Each wall is flat, endless, passes through zero and stands at right angles to its row. A trip goes straight from one point to another. List the walls that it crosses, first one first.

Walls:
(1): [37 10]
(2): [-46 -31]
(3): [-49  17]
(4): [16 42]
Trips:
[-6 -3] to [-35 -16] -> none
[ 4 30] to [-53  16] -> 1, 2, 4
[17  8] to [ 29 -33] -> 4
[13 60] to [-11  -4] -> 1, 2, 4
[-35  29] to [ 18 -12] -> 2, 1, 3, 4
[30 38] to [ 57 -30] -> 4
[-10  10] to [37 10] -> 2, 1, 3
[ 5 19] to [37 32] -> 3
[-3 48] to [-37 -42] -> 1, 2, 4

Walls:
(1): [ 21  14   7   9  16 -10]
(2): [ 10  24 -44 -18   8  17]
(3): [ 12  15  10 -45 -15 -37]
(4): [ 25 -17   5 -13  -5 -19]
(5): [-21 -11   5 -22 -33  28]
(6): [  4  -8 -32  18 -14 -24]
Trips:
[ -9   5  10 -14  60   1] to [ -9 -32  12   1  21  -3] -> 2, 4, 1
[ 42 -27 -15 -15  17 -14] to [-17 -11  34 -33 -15  -3] -> 2, 6, 5, 1
[  4 -19  -4 -41  -2  16] to [ -1 -32  10   7  49 -51] -> 2, 5, 1, 6
[ 26  10   0  -9  22 -45] to [-37 -19  -6   7 -59 -18] -> 2, 1, 5, 4

Walls:
(1): [ -5  -4   1 -31  21  11  18 -20   5]
(2): [ 53  24 -13  11 -19  27   5   8 -23]
(3): [-37  25  17 -18   8  -7   3  15 -17]
(4): [-11   1  15  34   9  26 -10 -16 -28]
(5): [ 11  26   2  17  21   2  25   8 -15]
Trips:
[ -7   4 -19 -21   0   6  29 -53   9] to [ 34  -5   0 -25  12 -14  24  -7   9] -> 5, 2
[-19  22  11  15 -17 -11  -3  17  -4] to [ 16 -20  29  33  11   1   7  -7  -4] -> 2, 3
[ 29   7 -29   6   7   9  -5  59  48] to [-32  -1  21 -22 -41  11  -3  33 -12] -> 5, 3, 2
[ 32 -41  39   9  29 -31  -1  -7 -45] to [-38   6   5  17  -2  -8  25 -10  15] -> 1, 3
[ -4  -4  -9  16 -19  -3 -26   5  -7] to [ 13 -21  19   7  17   0   6 -39  11] -> 2, 1
[-28  -3   4 -14 -13  18 -34 -32  11] to [  5 -10  12   6  -9 -45  -3   9  35] -> 4, 3, 1
[ 37  20 -18 -34  -6  -1   8  -3  -1] to [-39 -16 -14 -27 -25  13 -14 -14  37] -> 5, 2, 3

Walls:
(1): [  5  -7  -4 -11  -8  -7 -13   7   0 -21  14 -23]
(2): [  7   6  35  12   2  18 -26  -7 -14  19 -27 -28]
(3): [ -4  10  21  17  19  43  -8   7   7 -29  -3  18]
(4): [-10 -21 -21 -14  14  -3  -7 -21  11  38   1  -9]
(5): [ -7  39 -16  16  38  -8 -16 -36 -19  19 -11 -28]
(6): [ 35  -4  -9  32  53 -19   1 -27 -18  27  15  34]
(7): [ -4  16  -2  -3 -21 -23  14  -8 -16   0  -9 -18]
(8): [ 19 -42 -27   8  -2  53  58  23  13   9  42  28]
(9): [ -5 -11   0  -8  25   0  18  14   8  -3   6  20]
(10): [-26  21 -13  19  17  37  16  -9  17 -13 -23 -29]
(11): [  9 -35   0   0  -6  -7   2 -45 -37  36   1 -31]
(12): [ 37  21  28 -17  -1 -18  22  33  25   9  24 -13]
Trips:
[-34 -17 -14  10 -21   9 -26  -3  21  -1  10   6] to [-34  25   3  10 -11  -2   7  22 -20 -15 -26   8] -> 8, 4, 1, 7, 2, 5
[  1  14  21   3  14  29  -5 -26  -3 -19 -23   6] to [-15  23  23  -1   2   4  -7  43   2  13  -7 -20] -> 6, 12, 7, 1
[ -1 -23   5  -5  -7  13 -28 -20  10  13 -34  12] to [ 27  -5  39  16  -1 -30 -21  -1  -9 -39 -10  28] -> 6, 4, 11, 1, 12
[ 16  -6  -6   1 -22  -4  21  11 -12 -28  20   6] to [ 31 -28  15 -11 -10 -10  -1 -20  -6 -15  27 -25] -> 11, 9, 6, 2, 4

Walls:
(1): [-60  14 -28  20  -4  16 -31  10 -16 -11   3   2   1   4  -9   0   8  -4
 -34  -9]
(2): [  9   4 -20 -10   9  16   1  30  26 -14  19  -3  16 -16 -31  40  -6 -28
  -5  23]
(3): [ -3  32   8  14 -17 -53 -16  -4  -4 -49   8   5  -1 -52 -22  21  -2   5
 -34   5]
(4): [ 23 -10  -3 -15   1  -5 -26 -24 -38  15 -19 -18   9 -18 -17  18   1 -23
  32   4]
(5): [-22   5   7  57  14  33 -20  19  31 -13 -17 -32  17   5  26  49   0 -15
  33  -6]
(6): [ -1  -6   0  35  25  -2 -46   3   4  42  54  12 -25 -19 -11 -17   9 -17
  10   6]
(7): [ 19 -13 -20  15  33  -4  20   5  14  15  -7 -24  41  -6  -5  27 -39  11
 -16  13]
Trips:
[ 24   8 -13 -46  10  46  17  30 -12  -8  20  -1  -7 -34  26 -26 -22 -36
  -4   7] to [-19   1   2 -11 -41  17  15  14  22   9 -16  56  24   9 -22  -6 -27  12
  -1   9] -> 4, 1
[ 12  23  13  14  30   5 -10 -21  -2  -2  31  22  -7   0   0  15 -20  24
 -21 -42] to [ -2 -21  -5  26   6 -10  11   2  -8  -4  -6  -8 -10 -27  -7   3 -26 -19
   5   8] -> 5, 2, 4, 1
[ -6  12  31  -1   3   5 -11   4 -10 -13  -4 -29  26 -12 -18   9  19 -31
  -6 -14] to [-31 -15 -30   4  41   5  15   0   1  -1  14  -2  -1 -23  -3  -4 -34   0
   2 -17] -> 7, 6, 4, 3
[ 37 -11  40  53  -1   8  -8  30 -39   1 -13  -8  10 -28 -12  -6   9  11
  17  -5] to [-35 -19  41 -12 -13  -7 -23  -5   9  -2   3  -9   9 -35   9  21  -1 -29
  25 -23] -> 7, 2, 1
